Rows are points. The ring and each string are closed loops that go straight from each point to the next, and from the last back to the first. Before rounding, they use only three directions, however many columns there are. Count how often each string passes through the ring. Passing back the other way cancels.

Ring:
[[ 5.7 -4.1 -2.5]
 [ 4.9  1.5 -3.1]
 [-0.4  4.1 -1.8]
 [-4.1  2.2 -0.1]
 [-5.4 -2.9  0.8]
 [-2.6 -7.3  0.2]
 [ 3.1 -7.4 -1.4]]
String, 16 rows:
[[ 2.5 -3.2 -1.7]
 [ 4.3 -2.9  1.1]
 [ 6.6 -3.0  1.2]
 [ 3.1 -2.3 -1.0]
 [ 2.5 -2.3 -3.3]
 [ 4.4 -2.4 -6.4]
 [ 9.1 -1.9 -5.5]
 [10.1 -1.6 -2.2]
 [ 6.8 -1.8  1.3]
 [ 4.3 -2.3 -0.3]
 [ 2.4 -2.7 -2.0]
 [ 3.3 -4.0 -4.7]
 [ 5.8 -5.9 -5.2]
 [ 7.7 -6.7 -2.4]
 [ 6.7 -5.0  1.5]
 [ 4.2 -3.8  0.3]]
Times through: 2
String (14 x 3):
[[-0.2  0.0 -2.9]
 [-0.6  2.3 -6.3]
 [ 0.8  4.8 -6.5]
 [ 3.6  7.5 -4.2]
 [ 4.9  5.6  0.2]
 [ 2.9  1.3  1.1]
 [ 2.0  0.2  0.4]
 [ 4.0  3.3  1.8]
 [ 4.2  7.3 -1.4]
 [ 2.4  7.0 -2.9]
 [ 2.1  6.2  0.9]
 [ 1.1  2.8  1.1]
 [ 1.0  3.0  1.6]
 [ 1.1  1.4  1.6]]
Times through: 1

Ring (8 x 8):
[[  8.2   2.9  -1.4  -5.8   1.6  -1.2  -1.9   2.3]
 [  1.3   6.3  -2.7  -6.8   3.1  -1.4  -1.2   0.4]
 [ -4.3   4.4  -4.3  -5.7   3.7  -1.2   0.3  -0.9]
 [ -7.5  -0.2  -4.7  -3.8   3.5  -0.9   1.9  -1.6]
 [ -6.1  -7.8  -3.7  -0.9   2.2  -0.5   3.4  -1.1]
 [ -0.2 -10.7  -3.4  -0.1   0.8  -0.1   2.8   0.5]
 [  7.2  -7.8  -3.3  -1.7   0.0  -0.1   0.4   2.5]
 [  9.7  -2.6  -2.3  -3.8   0.4  -0.6  -1.1   2.9]]
String, 9 rows:
[[ -1.2  -3.5  -3.5  -2.9   2.0  -0.7   1.4   0.1]
 [ -0.6  -6.1   0.9  -1.8   2.0  -1.2   2.4   0.0]
 [  3.9 -11.3   2.0  -0.1   0.6  -0.9   2.6   1.3]
 [ 12.7  -8.1  -2.3  -1.9  -0.9  -0.1  -0.6   3.9]
 [ 10.8   0.4  -6.4  -5.1   0.2   0.0  -2.6   3.4]
 [  4.6   2.4  -6.4  -5.5   1.6  -0.4  -1.6   1.7]
 [  0.9   1.5  -1.6  -4.9   2.6  -1.3   0.1   0.3]
 [ -0.9   0.3  -6.2  -4.4   2.3  -0.4   0.1   0.2]
 [ -6.5  -0.5 -11.3  -3.8   2.6   0.3   1.0  -0.9]]
Times through: 1

Ring:
[[  8.2  -2.8   1.0  -1.9   0.6   0.9   2.3   0.6  -1.4  -2.6  -1.1   2.1
   -0.9   2.2]
 [  2.9   5.9  -1.8  -3.5  -0.3   1.6   5.9   0.9  -5.0  -5.5  -1.9   2.4
    1.9  -0.7]
 [ -3.0  10.2  -1.4  -3.7  -1.0   1.5   6.5  -0.4  -6.3  -7.0  -1.7   2.4
    2.2  -2.7]
 [ -7.5   9.3   1.7  -2.6  -1.3   0.7   4.3  -2.7  -5.2  -6.8  -0.8   2.1
    0.4  -3.3]
 [ -6.1   0.3   4.0   0.4  -0.2  -0.5   2.9  -1.8   0.4  -2.0   1.6   0.9
   -1.8  -1.5]
 [  0.3  -8.0   3.3   2.3   1.2  -0.8   3.4   1.2   4.7   2.5   3.1   0.1
   -2.5   1.2]
 [  6.7 -11.5   3.2   2.0   1.7  -0.5   2.0   1.8   5.1   3.0   2.3   0.5
   -3.0   3.3]
 [  9.2  -8.2   2.7  -0.2   1.2   0.2   0.9   0.7   1.7   0.0   0.2   1.5
   -2.4   3.5]]
String:
[[  4.8  -1.4  -0.6  -1.1   0.7   0.8   5.3   2.1  -0.6  -1.5   0.1   1.5
    0.3   0.9]
 [  6.3   1.0  -3.2  -2.0   0.7   1.4   7.6   3.7  -1.8  -2.1  -0.4   1.7
    2.0   0.6]
 [  6.3   6.8  -6.0  -4.0   0.2   2.4   9.9   4.4  -5.2  -4.6  -1.9   2.3
    4.2  -0.6]
 [  2.2  13.0  -5.6  -5.6  -0.8   2.7   9.4   2.2  -8.7  -8.1  -3.2   3.0
    4.8  -2.4]
 [ -1.7  14.9  -6.3  -5.1  -1.0   2.5  11.4   2.7  -8.3  -7.7  -2.2   2.5
    5.5  -3.8]
 [ -3.1  10.4  -4.3  -3.2  -0.6   1.7  10.2   2.4  -5.2  -5.3  -0.6   1.8
    3.9  -3.3]
 [ -0.1   1.5   0.1  -1.1   0.1   0.6   5.5   0.9  -1.2  -2.4   0.4   1.4
    0.3  -0.6]
 [ -2.5   3.1   3.3  -1.8  -0.6   0.3   1.8  -2.6  -2.9  -4.9  -0.6   2.0
   -1.3  -0.9]
 [-10.6   9.1   5.7  -2.5  -1.9   0.1   0.2  -6.3  -5.6  -8.2  -1.2   2.4
   -1.8  -3.5]
 [-13.8   7.8   7.4  -1.3  -1.9  -0.6  -0.4  -7.1  -4.0  -7.3  -0.1   1.9
   -2.8  -3.9]
 [ -8.0   1.5   2.3   0.8  -0.1  -0.5   5.5  -0.3   0.9  -1.2   2.5   0.5
   -0.7  -2.4]
 [ -6.2  -3.0   3.5   2.0   0.4  -0.9   4.4   0.0   3.2   0.8   3.3   0.0
   -1.9  -1.2]
 [ -3.6  -7.9   5.1   3.1   0.9  -1.3   2.5  -0.2   5.4   2.5   3.8  -0.2
   -3.4   0.4]
 [  1.4 -11.9   1.3   4.2   2.1  -1.1   6.6   4.6   8.2   6.3   5.2  -1.0
   -1.8   1.6]
 [  3.1  -7.4   0.7   1.8   1.4  -0.3   5.6   3.2   4.3   2.8   2.9   0.1
   -1.1   1.4]
 [  2.6  -4.2   1.6   0.3   0.8   0.1   3.9   1.2   1.6  -0.1   1.3   1.0
   -1.2   1.0]
 [  5.5  -8.9   5.5   0.6   0.9  -0.4  -1.2  -1.4   2.5  -0.1   0.7   1.3
   -4.0   3.0]
 [  9.5 -11.8   5.7   0.6   1.3  -0.3  -2.4  -1.1   3.0   0.5   0.3   1.5
   -4.6   4.5]
 [ 14.1 -12.9   4.7  -0.1   1.6   0.1  -2.4  -0.2   2.6   0.4  -0.5   1.8
   -4.2   5.7]
 [ 10.9  -6.3  -0.9  -0.8   1.4   0.9   4.5   3.4   1.0   0.2   0.1   1.5
   -0.2   3.1]]
Times through: 2
String, 23 rows:
[[ 13.1  -9.5   5.6  -1.4   0.9   0.4  -4.0  -2.3  -0.1  -2.3  -1.9   2.6
   -4.4   5.1]
 [ 10.4  -8.8   0.5   0.2   1.6   0.4   3.5   3.0   2.7   1.4   0.8   1.1
   -1.3   3.5]
 [ 13.7 -14.0   2.1   1.1   2.2   0.0   1.4   3.0   4.7   3.2   1.2   0.9
   -2.8   5.3]
 [ 13.4 -15.1   2.3   1.7   2.3  -0.1   1.4   3.1   5.6   3.9   1.7   0.7
   -3.1   5.4]
 [  5.2  -5.1  -0.9   0.5   1.3   0.4   6.4   3.8   2.3   1.3   1.7   0.7
    0.1   1.4]
 [  3.3  -4.0   3.9  -0.5   0.4   0.1   0.6  -1.3   0.1  -2.0   0.0   1.7
   -2.5   1.6]
 [  7.2  -8.6   6.5  -0.3   0.7  -0.2  -3.3  -2.8   1.1  -1.6  -0.5   2.0
   -4.7   3.6]
 [  3.2  -2.8   2.2  -0.6   0.5   0.3   2.6   0.0   0.0  -1.7   0.3   1.5
   -1.4   1.1]
 [  6.2  -4.3  -1.6   0.0   1.3   0.6   6.8   4.1   1.6   0.9   1.3   0.9
    0.6   1.4]
 [ 11.0  -6.3   0.0  -1.0   1.3   0.9   3.3   2.5   0.6  -0.3  -0.3   1.7
   -0.7   3.3]
 [ 12.0  -4.0   2.2  -2.8   0.6   1.2  -0.5  -0.8  -2.6  -3.9  -2.6   2.8
   -1.8   3.6]
 [  8.2  -0.3  -2.8  -2.1   0.8   1.5   6.7   3.6  -1.8  -2.0  -0.7   1.8
    1.6   1.3]
 [  2.5   0.1  -0.8  -1.0   0.5   0.8   6.1   2.1  -0.7  -1.6   0.4   1.3
    0.7   0.1]
 [  2.3   1.5   0.4  -1.9   0.1   0.9   4.2   0.3  -2.3  -3.5  -0.6   1.9
    0.1   0.0]
 [  2.6   2.3  -2.0  -1.8   0.3   1.1   7.1   2.5  -2.0  -2.6  -0.1   1.5
    1.6  -0.4]
 [  4.0   9.0  -5.4  -4.4  -0.3   2.4   9.4   3.2  -6.3  -5.9  -2.2   2.5
    4.2  -1.4]
 [  3.2   9.2  -3.3  -4.7  -0.6   2.2   6.9   1.0  -7.1  -7.2  -2.8   2.9
    3.0  -1.3]
 [  2.0   5.5   1.3  -3.8  -0.7   1.3   2.2  -2.1  -5.8  -7.0  -2.6   2.9
    0.0  -0.4]
 [  2.0   1.5   0.2  -1.7   0.1   0.8   4.5   0.5  -2.1  -3.3  -0.4   1.8
    0.2  -0.1]
 [  4.4   2.1  -2.6  -2.1   0.4   1.3   7.3   3.0  -2.2  -2.6  -0.4   1.7
    1.9   0.0]
 [  4.5   0.1  -2.7  -1.2   0.8   1.1   7.9   3.8  -0.6  -1.1   0.5   1.2
    1.7   0.3]
 [  3.2  -0.8   2.4  -1.6   0.1   0.5   1.8  -1.0  -1.7  -3.4  -0.7   2.0
   -1.3   0.9]
 [  6.4  -3.2   4.3  -1.9   0.2   0.5  -1.3  -2.5  -1.9  -3.9  -1.6   2.5
   -2.8   2.4]]
Times through: 0
